Every row gives one point. A path goes straight from each point to the next, and from the last back to the first. The post is the endless flat space through its rows: a point in 2 columns, a line in 3, a plane in 4, and so on, so that a path can go around it. How many times does the path go around the post? Going back the other way cancels.
(in the rows, 128 means zero)

Post (1 x 2):
[[119 146]]
Path (15 x 2):
[[168 118]
 [130 117]
 [109  98]
 [106 138]
 [ 96 155]
 [113 171]
 [143 174]
 [138 140]
 [130 122]
 [105 121]
 [ 78 145]
 [104 162]
 [127 186]
 [168 165]
 [170 121]]
Times around: 2

Post (2 x 3):
[[114 122  97]
 [139 129 158]]
Path (20 x 3):
[[130 113 107]
 [135 125  59]
 [161 135 119]
 [175 117 171]
 [127  90 126]
 [ 82 110 142]
 [ 97 132 163]
 [122  99 149]
 [136  98 106]
 [152 128  50]
 [167 156 155]
 [ 97 160 117]
 [ 81 120 120]
 [ 97  96 110]
 [130 108 116]
 [134 120 100]
 [136 166  90]
 [103 175 127]
 [ 83 131 125]
 [119  97 125]]
Times around: 2

Post (5 x 6):
[[117 108  96 121 158 169]
 [102 124  81 114 106 134]
 [118 105 101 100 104 161]
 [102 136 198 120 180 101]
 [124 137 133  99 150 127]]
Path (24 x 6):
[[112 168 154  85 172 131]
 [133 156 130 118 139 153]
 [151 124 153 115 164 135]
 [113 122 115  99 113  97]
 [ 96 139 173  54 165  89]
 [115 138 145  92 164 140]
 [103  94 127 104 128 148]
 [112 127  78 117 123 120]
 [113 106 132 142 129 135]
 [104 125 130 123 125 142]
 [ 75 135 110 113 106 122]
 [101  94  97 102 158 174]
 [ 90  68 131 117 132 146]
 [ 94 100 138  79 157 164]
 [ 92 147 127 105 100 169]
 [130 202 138 142 151  78]
 [151 107 152 131 153 134]
 [100  81 120 101 168 125]
 [ 55 129  89 111 141 100]
 [ 80 152 134 129 155 158]
 [123 138 139 127 125 153]
 [141 124 108  87 106 135]
 [129 101 102 115 180 112]
 [107 116 150  57 162 119]]
Times around: 2

Post (8 x 9):
[[133 112 143 114 133 132 115 156 120]
 [112 152  89 130 205 101 122 153  83]
 [151  98 129 184  87 112 121 115 122]
 [116 126 133 132 135 145 120 129 118]
 [139 159 143 131 120 146 149 147 133]
 [122 122 151 147 145 136 133 143 101]
 [158 111 141 130 123 166 121 142 119]
 [121 152 168 130 150 123 119 100 110]]
Path (25 x 9):
[[ 80 117 167 103 150 145 156 154  93]
 [169 146 142 122  91 171  98  85 112]
 [128 155 177 111 126 144 112 175 122]
 [207 115  69 175 187 190 104 167  87]
 [119 134 155 133 192 142 125 164  56]
 [ 94 143 163 152 123 151 113 125 127]
 [102 111 152 111 168  88 100 134 137]
 [138 127 148 138 121 112 129 117 133]
 [167 119  99 143 163 132 136 142 112]
 [158 100 117 154 160 173 116 177 114]
 [195  98 136 216 133 102 104 110  78]
 [ 91 135 162 108 129 129 111 112 119]
 [122 158 162  60 170 122 151 143 119]
 [132 111  89 111 205  86 115 144  80]
 [138 108 145 137  87  93 118 133 115]
 [106 143 147 158 145 120 125 139  85]
 [ 97 144 189 148 111 116 124 129 140]
 [124 130  99 137 143 130 139 168 133]
 [134 110 120 141 122  47 105  86 151]
 [128 147 157 158 143 119  99  85 122]
 [114 129  95 130 151 142 120 135 127]
 [142 105 135 106 113 112 115 120 130]
 [127 110 129 175 115 178 139 115  89]
 [ 94 138  95  93 203 140 126 157  78]
 [ 97 111 127  68 143 105  96 145 152]]
Times around: 1
